Each row is a point. The points of each table are mixes of a few directions, plus a little noise. How many directions does each table use, and how many do they share? Where both have some left over, give the other angles between the two spaces (their principal angles), to ten degrees, smallest first.

First (5 x 3):
[[ 1.6  3.0  1.2]
 [-2.9 -0.6 -2.0]
 [-1.3 -5.3 -1.1]
 [-1.9 -1.7 -1.3]
 [ 4.4  4.7  3.2]]
Second, 7 rows:
[[ 4.1 -0.9  2.7]
 [-4.3  0.8 -2.9]
 [ 1.1 -0.7  0.7]
 [-5.8 -2.1 -4.1]
 [ 5.0 -1.9  3.3]
 [ 0.7  1.2  0.5]
 [-0.7  3.6 -0.3]]
Directions: first 2, second 2, shared 2

First, 5 rows:
[[-4.0  0.3  1.1  3.6]
 [-1.9  0.1  0.5  1.8]
 [ 7.5 -0.5 -1.9 -6.8]
 [-2.4  0.2  0.6  2.1]
 [ 0.8 -0.1 -0.2 -0.7]]
Second (5 x 4):
[[ 4.9 -0.3 -1.2 -4.3]
 [ 3.1 -0.9 -0.1 -2.1]
 [-6.2  4.3 -2.3  1.8]
 [ 0.3 -3.0  2.9  2.7]
 [-2.0 -0.1  0.7  2.0]]
Directions: first 1, second 2, shared 1

First, 7 rows:
[[ 0.0 -0.7 -4.7  1.0  4.2  0.7]
 [-0.6 -1.1 -6.4  1.0  6.8  1.3]
 [ 1.4  0.7  3.4  0.3 -5.7 -1.4]
 [ 0.1  0.4  2.7 -0.5 -2.6 -0.4]
 [-1.7 -0.6 -2.6 -0.6  5.4  1.4]
 [-1.4  0.7  5.0 -2.2 -1.9  0.2]
 [ 2.2  0.6  2.6  1.0 -6.3 -1.8]]
Second:
[[-0.6 -4.0  3.3 -2.3 -0.6 -5.2]
 [-0.6 -3.3  2.9 -1.9 -0.5 -4.2]
 [-1.0  5.3 -1.5  0.9  1.6  7.3]
 [-0.6  4.5 -1.7  1.1  1.2  6.1]
 [ 1.0 -0.2 -1.5  1.1 -0.5 -0.5]
 [ 1.8 -2.2 -1.5  1.1 -1.3 -3.4]]
Directions: first 2, second 2, shared 1; angles 70

First, 9 rows:
[[  0.0   0.0  -0.1   0.2   0.1   0.2   0.3   0.1]
 [  0.5   1.5  -5.8  -2.1   0.0   1.2   2.0   0.1]
 [ -0.4  -1.2   5.1   3.4   0.6   0.1   0.2   0.6]
 [  0.9   2.7 -11.6  -8.1  -1.4  -0.4  -0.9  -1.7]
 [  0.0  -0.3  -1.4  -6.3  -2.1  -3.8  -6.7  -2.8]
 [ -0.1  -0.4   2.1   1.9   0.4   0.4   0.7   0.5]
 [ -0.1  -0.4   1.5   1.5   0.3   0.3   0.6   0.4]
 [ -0.1  -0.4   2.5   3.5   0.9   1.3   2.3   1.2]
 [ -0.6  -1.7   7.6   6.1   1.2   0.8   1.7   1.5]]
Second (7 x 8):
[[  1.3   4.0 -14.4  -4.9   0.2   3.2   5.5   0.5]
 [ -0.1  -0.2   0.7   0.2  -0.1  -0.1  -0.3   0.0]
 [ -0.5  -1.6   5.9   2.0  -0.1  -1.3  -2.3  -0.2]
 [ -0.7  -2.2   8.0   2.6  -0.1  -1.8  -3.0  -0.2]
 [  0.1   0.2  -0.9  -0.3   0.0   0.2   0.3   0.0]
 [ -0.2  -0.6   2.2   0.8   0.0  -0.5  -0.9   0.0]
 [  0.1   0.5  -1.7  -0.5   0.0   0.4   0.6   0.0]]
Directions: first 2, second 1, shared 1

First, 8 rows:
[[ 2.2 -0.1 -2.7  1.5 -3.6  4.3 -1.7 -2.1  1.1]
 [ 0.9  2.8 -4.7  0.5 -2.8  2.4 -4.1 -1.1  1.2]
 [-2.1 -0.9 -2.4 -2.3 -0.9  2.8 -1.5  1.8  2.1]
 [-0.6 -3.5  2.7 -0.1  7.5 -6.0  1.0  2.2 -2.6]
 [-0.3  1.4  0.6 -0.6 -0.4 -3.3 -1.0  1.6  2.4]
 [-1.1  3.4 -4.9 -1.0 -1.6  2.9 -3.5 -0.4  0.0]
 [ 0.0  0.8  5.8  1.2 -1.5  1.2  6.6 -2.7 -3.1]
 [ 0.9 -4.1  5.9  1.1  3.3 -4.2  4.1  0.6 -0.9]]
Second (7 x 9):
[[  0.7   4.3   1.4   1.5   0.7  -2.8   1.1  -2.0  -3.3]
 [  2.3  -1.1   1.5   2.0  -1.0   0.5   1.3  -1.7  -0.3]
 [ -1.4  -3.3  -5.1  -1.5  -2.2  10.8  -0.9  -1.1  -0.6]
 [ -1.1   1.1   0.3  -1.0   1.2  -3.0  -0.7   1.7   0.8]
 [ -1.2   0.1  -3.6  -0.8  -1.1   6.8  -0.5  -1.6  -2.2]
 [  0.9  -3.2   1.7   0.0  -0.1  -2.2  -0.1   1.9   3.5]
 [  0.0   2.3   3.8  -0.1   2.5 -10.1  -0.2   2.9   2.0]]
Directions: first 5, second 3, shared 3

First, 11 rows:
[[ 0.9 -3.1 -4.7  1.0 -1.4 -1.1 -0.8  1.5 -2.2 -0.3  1.0  0.4]
 [-1.9 -1.7 -1.4 -4.9 -1.1  0.4  1.6 -7.5 -1.7  2.6 -7.3  1.0]
 [ 2.2 -1.6 -3.3  4.3 -0.5 -1.2 -1.8  6.4 -0.7 -2.1  6.0 -0.3]
 [ 0.7  3.4  4.5  2.6  1.8  0.6 -0.5  4.1  2.8 -1.5  4.2 -1.0]
 [ 0.4  2.3  3.0  1.6  1.3  0.4 -0.3  2.5  1.8 -0.9  2.6 -0.6]
 [ 1.9 -1.4 -2.8  3.7 -0.4 -1.1 -1.6  5.6 -0.6 -1.8  5.1 -0.3]
 [ 1.1 -5.6 -8.2  0.3 -2.7 -1.8 -0.9  0.5 -4.0  0.1 -0.1  0.9]
 [-1.2 -2.3 -2.6 -3.6 -1.4 -0.1  1.0 -5.5 -2.2  2.0 -5.5  0.9]
 [-2.1  1.9  3.6 -4.0  0.6  1.3  1.8 -6.1  1.0  2.0 -5.6  0.3]
 [-1.3  4.1  6.2 -1.5  1.8  1.5  1.0 -2.3  2.8  0.6 -1.8 -0.5]
 [-0.5  4.0  5.7  0.5  2.0  1.2  0.4  0.8  3.0 -0.4  1.1 -0.8]]
Second (10 x 12):
[[ 7.2 -4.3 -0.8 -1.3  2.9 -0.7  0.2 -1.6 -0.4 -3.1 -1.5 -2.0]
 [-3.7 -5.9 -2.1  3.8 -1.1 -1.8  3.6  4.2  0.8 -1.1 -5.8 -3.4]
 [-4.5 -1.8 -1.2  2.5 -3.4 -2.5  0.5  2.5  2.4 -0.7 -1.3 -1.8]
 [-4.1 -2.7 -1.4  1.8 -6.0 -3.9  0.0  1.9  6.3 -1.4 -0.4 -2.4]
 [-2.4  5.7  2.5 -1.4  2.3  4.9  1.2 -0.6 -3.0  4.9  1.0  4.3]
 [-1.4  0.3  1.4 -1.6 -1.3  2.4  3.0 -0.2  4.2  3.0 -1.1  1.7]
 [ 4.0  0.8  0.6 -1.9  1.9  0.8 -1.1 -2.1 -1.0 -0.4  1.5  0.8]
 [ 4.9 -1.5  0.6 -3.0  0.0  0.5  0.5 -2.5  3.9 -0.5  0.5  0.3]
 [ 1.8  5.1  0.6 -0.6  2.9  0.6 -4.1 -1.8 -6.2 -0.2  4.1  1.7]
 [-1.7  4.5 -0.2  1.7  1.8 -0.5 -3.7  0.3 -6.8 -0.3  2.9  0.8]]
Directions: first 2, second 4, shared 0; angles 50, 70

First, 8 rows:
[[-2.5  0.2 -1.8  1.7  0.1 -4.0 -2.0  1.0 -2.1 -1.6 -0.7 -2.3  1.7  1.0]
 [ 7.2  0.8 -1.0  2.1 -1.6  3.8  1.2  0.6  1.3  5.0 -0.2  0.2 -5.4  2.0]
 [ 0.8  0.9 -0.7 -1.4  0.1  2.2  3.4  0.2  1.0  1.5  0.4  2.5 -2.4 -1.4]
 [ 6.1 -2.1  3.5 -1.4  0.8  4.2 -6.1 -2.2 -2.4  7.2 -2.0 -0.1  4.1  8.4]
 [-4.8 -1.0  1.9  1.2 -0.4 -3.4 -0.6 -0.1  2.4 -7.8  1.7 -2.1  1.2 -5.6]
 [ 3.1  2.5 -1.4 -1.5 -1.7  3.3  5.0 -2.0  0.6  2.7 -1.0  1.8 -2.8  2.1]
 [-4.6 -1.4 -0.3 -0.5  2.6 -2.5 -1.2  2.9 -0.6 -1.8  1.4  1.1  1.2 -4.0]
 [-5.2  0.1 -0.1 -0.1  0.1 -3.6  0.2 -0.3 -0.1 -5.2  0.3 -1.2  2.3 -2.5]]
Second:
[[ 2.5 -2.7  3.9  4.5 -1.4 -2.7 -5.3 -0.4 -1.3  0.0 -0.7 -4.9  3.5  1.6]
 [-0.8  3.1 -4.7  1.6  2.2 -1.5  5.6  0.6 -2.0  1.4  1.8  0.0  0.1  1.9]
 [-5.8  3.2 -2.5 -3.5  0.6 -1.6  5.7 -2.6 -0.7 -3.8 -0.1  1.5  2.5  0.0]
 [-1.1  0.2 -0.1 -1.6  5.3  4.6  0.9  0.4  5.8 -4.3  6.8  2.7 -1.6 -3.3]
 [ 2.7  0.5 -2.9  3.4 -3.5 -3.8 -5.6  0.8 -4.5  3.1 -5.0 -4.5 -0.2  6.8]
 [ 2.0 -2.2  3.1  0.6 -0.4  0.5 -2.2  0.2 -0.5  2.2 -0.5 -0.3  1.2 -0.2]
 [ 0.6 -0.9  1.9 -1.5 -3.8  0.3  2.4  0.8  0.3  1.8 -3.0  2.3 -3.6 -4.7]
 [-0.1 -1.9  3.6 -5.2  2.6  5.4  0.0 -0.5  2.6  1.2  1.7  5.1  0.5 -2.7]
 [ 0.3  0.8 -2.3  1.6 -1.7 -1.4 -1.3  0.8  0.4 -1.6 -1.0 -1.7 -2.6  0.5]]
Directions: first 5, second 6, shared 4; angles 80

First:
[[-1.2 -0.1  0.1 -1.5 -0.5  1.1  1.4 -0.7 -3.8  0.5 -1.1  0.7 -1.0  5.8
  -0.2  4.0 -3.2  3.0]
 [ 5.8 -2.4 -5.1  5.1 -3.9 -4.5 -1.5 -2.2  2.7  5.4 -1.4  0.7  2.0 -4.1
  -3.8 -3.3 -0.5 -4.1]
 [ 0.1 -3.7  1.5 -0.4 -0.4 -1.7 -0.6 -2.0  2.5  2.7  0.7  1.7 -0.5 -1.3
   1.1 -0.7 -0.5 -4.9]
 [ 4.5 -3.9 -1.9 -2.5 -2.7  3.1 -3.0  1.2  0.9 -3.8 -1.5  1.8  1.7 -0.7
   2.4  1.2  0.8  6.2]
 [-0.7  2.2  1.6 -1.9  3.3  1.6 -2.2  3.1  1.4 -6.0  0.5 -1.4 -1.1 -3.7
   1.5 -2.6  4.0  3.4]
 [-1.8  4.7 -0.9  1.5  1.9  2.6  1.8  1.7  0.3 -2.2  2.5 -3.3  2.5 -1.8
  -2.0 -0.1  0.9 -1.8]
 [-7.2  4.7  5.3 -1.7  5.0 -1.3  2.4  0.9 -3.1 -0.5  0.7 -1.3 -4.8  3.4
   0.9  0.1  0.4 -0.2]
 [-5.3  4.5  3.5  2.6 -4.8 -0.2  6.3  1.6 -2.9  5.3 -0.6 -0.5  3.2  4.6
   6.0  1.8  1.9  1.0]
 [-1.1  2.9 -1.0  3.5 -1.0 -3.5  2.4 -0.8 -2.4  4.5 -1.2 -0.8 -0.6  2.0
  -2.3 -0.6 -1.1 -1.6]
 [ 0.2 -5.2  1.1 -3.9  3.2  2.2 -2.2 -2.6  2.9 -2.0  2.7  1.5 -1.5 -1.0
  -1.1  1.8 -2.7 -5.0]
 [ 6.3 -3.6 -4.3 -1.0 -0.2  0.7 -4.8  0.1  1.8 -3.8 -1.3  0.8 -0.1 -3.5
  -2.5 -1.3 -0.1  3.6]]
Second, 10 rows:
[[ 3.0  2.7 -1.8  3.6  0.0 -3.2  0.1 -0.2  0.1  4.4 -0.8 -0.2 -2.7 -0.3
  -2.2 -1.1 -0.8 -0.1]
 [ 1.4  1.4 -3.4  4.4  6.8  3.5  1.1  1.5 -0.2 -5.2  2.7 -6.8  3.7 -2.1
   0.4  6.6  0.0  1.6]
 [-2.8  2.4  0.2  2.7  3.1  3.9  1.4  1.6 -3.2 -5.9  3.8 -4.3  3.1 -0.8
   0.0  2.6  0.3  3.4]
 [ 0.0 -0.9  1.1 -3.3 -3.8 -1.2  0.5 -1.7  0.4  5.6 -1.1  4.7 -3.0  3.4
   0.4 -0.7 -2.5 -1.7]
 [ 2.6  5.3 -4.8  5.0  2.5  2.2  0.3  2.2 -1.9 -2.5  3.2 -3.8  1.0 -3.1
  -1.4  1.2 -0.6  5.9]
 [-1.5 -2.3  1.6 -5.1 -5.3 -2.2 -0.3 -1.2  0.4  4.5 -2.6  5.8 -2.1  2.5
   2.8 -3.0 -0.4 -0.2]
 [-3.7 -1.2  2.0 -1.9 -2.7 -1.2 -1.4  1.3 -1.4 -3.9 -1.3  1.2  1.9 -2.3
   2.6 -5.5  4.3  3.4]
 [ 2.3 -0.2  1.4 -1.3 -0.7  1.6 -1.3 -1.2  2.1  0.9  1.3  1.6 -2.2  0.5
  -5.6 -1.1 -2.2 -4.6]
 [-3.2 -3.4  4.0  1.2  3.5 -2.3  1.6 -1.3  0.1 -0.4 -2.0 -2.8  1.3  2.1
   1.6  3.2  1.6 -5.6]
 [ 1.8 -3.9 -0.3 -5.4 -3.3 -1.3 -2.0 -1.0  3.6  2.3 -3.0  4.6 -1.1  0.1
   1.5 -2.2  0.2 -2.1]]
Directions: first 6, second 6, shared 2; angles 30, 30, 50, 80

First (11 x 20):
[[-1.0 -3.6  2.6  0.1  2.1 -2.9  5.9  1.4  1.0  3.0 -0.4 -0.8  1.5  0.2
   2.2  3.3 -5.8  2.5 -1.9  0.9]
 [-0.1  5.1 -2.9 -0.9 -1.8  4.5 -6.5 -1.2 -3.4 -5.1  1.4  1.2 -1.7  0.5
  -2.1 -6.3  7.7 -6.3  1.0 -3.1]
 [-3.0 -0.5  0.3 -1.6 -0.3 -2.2  4.8  3.3  0.3 -0.1  0.9 -3.9  2.6 -0.7
   0.2 -1.7 -2.2 -2.1 -4.8 -1.6]
 [ 0.3  0.6  1.2  0.3  1.5  1.5  0.4 -0.6 -2.2 -1.4 -0.6  1.6 -1.2  2.5
   1.4 -0.4 -0.6 -0.9 -0.3 -0.6]
 [-1.2 -1.4 -0.3 -0.7 -2.2 -4.0  3.9  3.0  3.7  1.8 -0.2 -4.4  2.5 -2.3
  -1.0  1.0 -2.7  2.6 -3.5  1.1]
 [ 6.0  2.0 -2.1  0.6 -1.0  0.9 -2.1  0.3 -1.1 -5.3 -3.1  1.5 -3.2  1.4
  -1.0 -2.0  1.5  2.7  1.7  1.3]
 [ 0.7  5.4 -0.4  1.6 -3.6  3.3 -6.3 -2.7 -0.2 -3.6 -1.5  1.2 -3.3  3.7
  -1.1 -1.5  3.5  0.6 -0.9  0.4]
 [-2.6 -3.9  1.8  0.3  0.6 -3.4  3.5  0.4  3.6  5.9  1.0 -1.8  2.6 -2.3
   0.6  4.7 -4.1  3.0 -0.8  1.7]
 [-4.9  2.5 -1.3 -1.2  0.4  4.6 -6.8 -3.1 -2.8  0.8  5.1  1.6  0.9 -1.6
  -1.4 -3.7  7.8 -9.2  2.8 -4.3]
 [ 3.4 -3.8 -0.7  0.1  3.1 -0.8  0.4 -0.6 -0.1  2.2  0.0  2.6 -0.1 -2.7
   0.3  2.4 -0.4  2.2  5.7  1.4]
 [ 2.4 -2.6  1.9  1.3  1.8 -1.6  2.8 -0.3  1.0  1.7 -2.1  1.3 -0.9  1.3
   1.8  4.1 -4.5  5.1  0.9  2.7]]
Second (9 x 20):
[[-1.3  0.2 -1.8 -0.3 -1.0  1.1 -4.5 -1.6  0.8  1.9  2.4  0.4  0.7 -3.0
  -1.9 -0.4  4.4 -2.0  3.2 -0.5]
 [ 4.7 -2.3  0.0  0.1  0.6 -3.7  6.1  3.4  1.1 -1.6 -3.7 -1.4 -0.3  0.4
   0.9  1.4 -5.5  5.8 -1.5  2.6]
 [ 0.7  3.7  1.0  2.0 -2.9  1.6 -3.6 -2.1  0.8 -2.0 -2.1  0.7 -2.8  4.0
  -0.1  0.6  0.4  2.7 -1.9  1.5]
 [-2.5 -0.5  6.3  2.0  5.9  4.3  0.6 -4.7 -4.9  1.9  0.2  6.2 -2.3  7.0
   5.6  3.6 -3.7 -2.4  0.6 -1.2]
 [-1.0  0.8 -4.6 -2.7 -4.2 -3.0  0.8  4.5  2.4 -1.7  1.6 -6.0  3.3 -5.5
  -4.0 -4.9  3.4 -2.3 -2.5 -1.4]
 [ 1.6 -1.2  0.7 -0.4  0.9 -2.2  5.5  2.9 -0.3 -1.6 -2.1 -1.6  0.2  1.2
   1.3 -0.1 -4.3  1.9 -2.9  0.5]
 [ 3.5 -2.7 -3.0  0.1 -0.4 -1.4 -3.0 -0.7  2.8  2.6  0.5  0.9  0.3 -5.3
  -2.5  2.1  2.6  3.4  6.5  2.4]
 [-4.7  3.2 -0.1  0.1 -1.5  3.8 -6.4 -3.3 -0.9  0.9  3.3  1.0  0.1  0.2
  -1.1 -1.7  5.5 -5.5  0.5 -2.5]
 [-1.1 -1.3  1.5 -0.8  2.5 -0.6  4.5  1.6 -1.9 -0.3  0.0 -0.4  1.0  1.1
   1.9 -0.5 -2.9 -1.8 -2.1 -1.3]]
Directions: first 5, second 4, shared 4

First, 10 rows:
[[-2.4  0.0 -0.4  2.6  1.6  2.7  0.1  1.5 -2.5  2.0 -1.3  2.5 -0.6  0.7
   4.5  0.0  3.1  0.3  1.9 -1.6 -0.2 -1.7  1.8 -1.4]
 [ 8.2 -2.0 -3.4  2.7  1.9 -1.2  0.5 -1.2  1.3  1.8  0.1 -9.0  1.3 -2.9
   0.8  1.2  1.1 -1.0 -4.0 -3.6 -0.4 -0.6  1.0  3.5]
 [-1.1  1.3 -4.2 -2.2 -1.9 -0.9 -0.8  0.9 -1.9  1.9  0.3 -3.0  1.6  1.5
   0.8 -1.3  0.1  0.8 -0.7  1.2  0.1  0.1  2.1 -0.4]
 [ 5.2 -4.9  2.9  2.1 -0.7 -3.0 -4.0 -5.7  1.2 -4.5 -0.4 -3.0 -3.4 -1.3
   1.9 -0.5 -1.1 -4.6  0.5 -2.9  2.6 -0.2  2.7  5.2]
 [ 9.2 -4.9  1.5  2.0 -0.1 -4.0 -2.6 -5.8  3.1 -3.8  0.5 -7.3 -2.0 -3.0
  -0.5  0.3 -1.9 -4.2 -2.4 -3.4  1.8  0.3  1.2  6.4]
 [-5.4  1.6  6.4 -0.7  1.0  3.1  1.7  2.6  1.3 -2.1 -0.3  9.9 -0.8  1.0
  -2.6  2.1 -1.0  0.9  3.5  1.9 -0.1  0.9 -4.5 -2.9]
 [-4.2  0.5  6.6 -1.4  0.2  2.1 -0.2  1.6  1.4 -3.4 -0.3  8.4 -1.0  1.3
  -2.3  2.5 -1.9 -0.6  3.8  1.4  1.3  1.4 -3.6 -0.9]
 [-4.5  3.4 -1.6 -4.0 -1.2  1.5  0.8  4.5 -1.0  1.7  0.4  2.1  2.9  2.5
  -1.7  1.2 -0.8  2.1  0.9  2.9  0.0  1.2 -1.4 -2.2]
 [-4.9  3.8 -2.3 -1.7 -1.0 -0.7  3.8  0.2 -0.5  2.2  1.1  3.1  0.3  0.0
  -3.7 -4.3  0.1  4.8 -1.9  4.7 -3.9 -0.2 -2.0 -6.0]
 [ 0.0  1.1 -5.3  0.7  0.3  0.5  0.7  1.3 -2.5  4.0 -0.3 -3.7  1.6  0.3
   2.8 -1.3  2.5  1.5 -1.5 -0.6 -1.1 -1.2  2.5 -1.1]]
Second, 8 rows:
[[ -5.2  -1.4   8.8  -1.7  -1.2   1.6  -3.5   0.2   0.6  -6.0  -0.9  10.0
   -2.8   2.7   0.1   2.5  -2.6  -3.3   6.6   0.8   3.7   1.4  -1.3   1.1]
 [ -3.7   0.6   2.5  -2.1  -1.6  -0.2  -0.7  -0.1   0.1  -2.1   0.2   4.5
   -0.9   1.4  -1.6  -0.7  -1.6   0.1   1.9   2.3   0.6   0.9  -1.0  -1.2]
 [  7.7  -4.0   0.4   5.7   4.3   2.6  -1.6   0.9   0.3   1.0  -1.8  -5.5
    0.2  -2.0   6.2   5.1   3.0  -3.9   0.2  -7.6   2.1  -1.4   2.1   5.6]
 [  5.3   1.5  -9.1   1.7   1.2  -1.7   3.7  -0.2  -0.5   6.3   1.0 -10.4
    2.9  -2.8  -0.1  -2.7   2.5   3.5  -6.8  -0.7  -4.0  -1.5   1.4  -1.3]
 [ -2.8   2.7  -2.9  -2.8  -2.1  -2.0   1.9  -0.6  -0.3   1.3   1.3   0.1
    0.7   0.3  -3.6  -3.7  -1.1   3.3  -2.1   4.2  -2.4   0.4  -0.8  -3.6]
 [ -5.2   1.6   2.0  -3.3  -2.5  -0.9  -0.1  -0.3   0.0  -2.0   0.7   5.3
   -0.8   1.6  -3.1  -1.9  -2.2   1.1   1.6   4.0  -0.2   1.0  -1.4  -2.5]
 [  2.3  -0.8  -0.8   1.6   1.1   0.5   0.0   0.2   0.0   0.8  -0.4  -2.3
    0.3  -0.7   1.5   1.0   1.0  -0.7  -0.6  -1.9   0.2  -0.5   0.6   1.3]
 [  1.6  -0.3  -1.0   0.9   0.7   0.1   0.2   0.1   0.0   0.9  -0.1  -1.9
    0.4  -0.6   0.8   0.4   0.7  -0.1  -0.8  -1.1  -0.2  -0.3   0.4   0.6]]
Directions: first 5, second 2, shared 2
